Each row is a point. The points of each table are mixes of a few directions, plus a little noise. How many directions does each table use, and how many do they share? Where both have some left over, give the other angles between the two spaces (their principal angles), to ten degrees, smallest first.

First (5 x 3):
[[-0.15 -0.08 -0.42]
 [ 0.29  0.16  0.79]
 [ 0.12  0.07  0.32]
 [-0.15 -0.08 -0.40]
 [-0.11 -0.06 -0.29]]
Second, 5 rows:
[[-0.03 -0.03  0.30]
 [-0.06 -0.06  0.68]
 [ 0.07  0.07 -0.74]
 [-0.02 -0.02  0.19]
 [ 0.04  0.04 -0.43]]
Directions: first 1, second 1, shared 0; angles 30

First:
[[ 0.00 -0.26  0.34  0.20  0.54 -0.12]
 [-0.02 -0.20  0.38  0.37 -0.45  0.25]
 [-0.14 -0.36  0.15 -0.07  0.07  0.05]
 [-0.16  0.51 -0.47 -0.30 -0.27  0.11]
 [ 0.03 -0.24  0.03 -0.10  0.29 -0.13]
 [ 0.66 -0.12  0.02  0.22 -0.35 -0.24]
 [-0.37  0.68 -0.45 -0.31  0.18  0.09]]
Second (9 x 6):
[[ 0.07  0.52 -0.32  0.74  0.09 -0.86]
 [-0.04 -0.28  0.15 -0.36 -0.06  0.44]
 [-0.05  0.01  0.10 -0.33  0.07  0.14]
 [ 0.08  0.20 -0.23  0.65 -0.03 -0.50]
 [ 0.01 -0.02 -0.02  0.12 -0.03 -0.04]
 [ 0.03  0.14 -0.13  0.33  0.01 -0.29]
 [-0.02 -0.11  0.09 -0.22 -0.01  0.21]
 [ 0.00 -0.49  0.13 -0.16 -0.18  0.54]
 [-0.11  0.03  0.24 -0.79  0.14  0.36]]
Directions: first 4, second 2, shared 0; angles 30, 50

First (8 x 8):
[[-0.26 -0.64 -0.30 -0.23  0.01 -0.13  0.41 -0.40]
 [-0.36 -0.87 -0.40 -0.31  0.00 -0.19  0.56 -0.54]
 [-0.09 -0.21 -0.10 -0.08  0.00 -0.05  0.14 -0.12]
 [ 0.32  0.78  0.36  0.28  0.00  0.17 -0.51  0.48]
 [ 0.30  0.70  0.34  0.26  0.00  0.15 -0.46  0.44]
 [ 0.14  0.33  0.16  0.13  0.00  0.07 -0.22  0.20]
 [-0.02 -0.04 -0.02 -0.01  0.00 -0.01  0.02 -0.02]
 [-0.04 -0.08 -0.03 -0.04  0.00 -0.01  0.05 -0.05]]
Second:
[[-0.42 -1.00 -0.47 -0.36  0.01 -0.21  0.66 -0.62]
 [ 0.00  0.00  0.00  0.00  0.00  0.00  0.00  0.00]
 [-0.12 -0.28 -0.13 -0.10  0.00 -0.06  0.19 -0.18]
 [ 0.19  0.46  0.22  0.17  0.00  0.10 -0.30  0.29]
 [ 0.18  0.44  0.21  0.16  0.00  0.09 -0.29  0.28]
 [ 0.11  0.25  0.12  0.09  0.00  0.05 -0.17  0.16]
 [-0.05 -0.13 -0.06 -0.05  0.00 -0.03  0.08 -0.08]
 [-0.25 -0.61 -0.29 -0.22  0.00 -0.13  0.40 -0.38]
 [ 0.36  0.87  0.40  0.31  0.00  0.18 -0.57  0.54]]
Directions: first 1, second 1, shared 1

First:
[[-0.20  0.23  0.07 -0.07 -0.10 -0.09  0.03  0.13  0.06 -0.39  0.31]
 [ 0.10 -0.17 -0.36  0.23  0.20  0.23 -0.14  0.26 -0.51  0.46 -1.09]
 [-0.25 -0.16  0.14  0.01  0.22  0.13  0.12  0.03  0.03  0.10 -0.12]
 [ 0.69  0.56  0.26  0.26 -0.01  0.05  0.18  0.01  0.26 -0.16  0.15]
 [-0.33 -0.06  0.06 -0.05  0.05  0.04  0.20  0.18  0.07 -0.08 -0.04]
 [ 0.70  0.43  0.17 -0.04 -0.02 -0.05  0.39  0.16  0.56  0.50  0.30]
 [ 0.20 -0.38 -0.12  0.15  0.01  0.04 -0.32 -0.46 -0.26  0.08 -0.24]
 [ 0.02  0.14 -0.33 -0.05 -0.40 -0.22 -0.31  0.01 -0.25 -0.40  0.12]
 [-0.86 -0.16  0.21 -0.39  0.24 -0.06 -0.24 -0.07 -0.06 -0.15  0.55]
 [ 0.35 -0.85 -0.09  0.25 -0.09  0.11  0.27 -0.54  0.15  0.40 -0.44]
 [-0.42  0.39 -0.01 -0.29 -0.09 -0.18 -0.17  0.28 -0.04 -0.35  0.50]]
Second (9 x 11):
[[-0.09  0.32  0.01  0.13  0.23  0.12 -0.25  0.21 -0.35 -0.15 -0.31]
 [ 0.11  0.14 -0.31  0.01 -0.35 -0.21 -0.45 -0.12 -0.34 -0.45  0.11]
 [-0.41  0.38  0.46  0.13  0.27  0.16  0.16  0.21  0.07 -0.61  0.18]
 [ 0.30  0.69  0.28 -0.15  0.17 -0.02  0.20  0.37  0.38  0.27  0.41]
 [-0.35 -0.21 -0.32 -0.15 -0.38 -0.16  0.12  0.19 -0.03 -0.23  0.00]
 [ 0.02 -0.69 -0.30 -0.09  0.00  0.01 -0.08 -0.25 -0.11  0.65 -0.39]
 [ 0.52 -0.12  0.32  0.17  0.14  0.08  0.15 -0.44  0.33  0.25  0.18]
 [-0.84 -0.77  0.08 -0.31  0.08  0.01  0.25 -0.13  0.19  0.14  0.18]
 [ 0.71  0.25 -0.20  0.27 -0.16  0.00 -0.10 -0.01 -0.13  0.10 -0.36]]
Directions: first 6, second 6, shared 6

First:
[[-0.35  0.17  0.16 -0.18 -0.39  0.44  0.22  0.01 -0.27 -0.23 -0.17 -0.72
   0.22 -0.42]
 [ 0.13 -0.14 -0.04  0.09  0.06  0.15 -0.02 -0.15  0.05  0.09 -0.11  0.16
   0.08 -0.08]
 [-0.12  0.12 -0.03  0.57 -0.52 -0.51  0.50  0.26  0.10  0.40 -0.76  0.41
  -0.18  0.33]
 [ 0.52  0.19 -0.37 -0.20  0.56 -0.10 -0.22  0.07  0.51  0.23  0.31 -0.03
   0.21  0.34]
 [-0.02 -0.30  0.09  0.23 -0.05  0.04 -0.02 -0.21 -0.12  0.00 -0.13  0.39
  -0.11 -0.10]
 [ 0.33  0.43  0.03 -0.84  0.52  0.11 -0.51  0.51  0.18  0.19  0.61 -0.16
   0.05  0.07]
 [-0.16 -0.07  0.18  0.03 -0.06 -0.30 -0.08  0.13 -0.18 -0.04  0.10  0.36
  -0.33  0.12]
 [-0.34 -0.38 -0.02  0.29 -0.13  0.18  0.14 -0.63 -0.28 -0.64  0.14 -0.41
   0.07 -0.26]]
Second:
[[-0.17  0.20 -0.15  0.17  0.09  0.16  0.38  0.09  0.53 -0.40  0.37 -0.04
   0.02  0.38]
 [ 0.09  0.09  0.19 -0.02 -0.22  0.30 -0.10 -0.26 -0.59  0.45  0.06  0.14
   0.06  0.27]
 [-0.22  0.11 -0.28  0.18  0.25 -0.07  0.43  0.27  0.93 -0.69  0.30 -0.14
  -0.03  0.15]
 [-0.14 -0.09 -0.27  0.06  0.31 -0.37  0.20  0.36  0.87 -0.65 -0.03 -0.19
  -0.07 -0.30]
 [-0.09  0.09 -0.08  0.09  0.06  0.06  0.18  0.06  0.28 -0.21  0.17 -0.03
   0.01  0.17]
 [-0.01  0.24  0.12  0.09 -0.20  0.45  0.12 -0.24 -0.34  0.25  0.31  0.13
   0.08  0.56]
 [ 0.21 -0.24  0.20 -0.21 -0.13 -0.18 -0.46 -0.13 -0.70  0.52 -0.45  0.06
  -0.01 -0.45]
 [ 0.07 -0.20  0.01 -0.11  0.07 -0.29 -0.21  0.09 -0.04  0.03 -0.31 -0.05
  -0.04 -0.43]
 [-0.01  0.23  0.11  0.08 -0.19  0.43  0.11 -0.23 -0.33  0.25  0.29  0.13
   0.08  0.53]
 [ 0.19 -0.51  0.02 -0.29  0.14 -0.74 -0.56  0.21 -0.15  0.11 -0.78 -0.12
  -0.11 -1.11]
 [ 0.06  0.08  0.15 -0.02 -0.18  0.24 -0.08 -0.20 -0.46  0.35  0.06  0.11
   0.04  0.22]]
Directions: first 5, second 2, shared 0; angles 50, 90
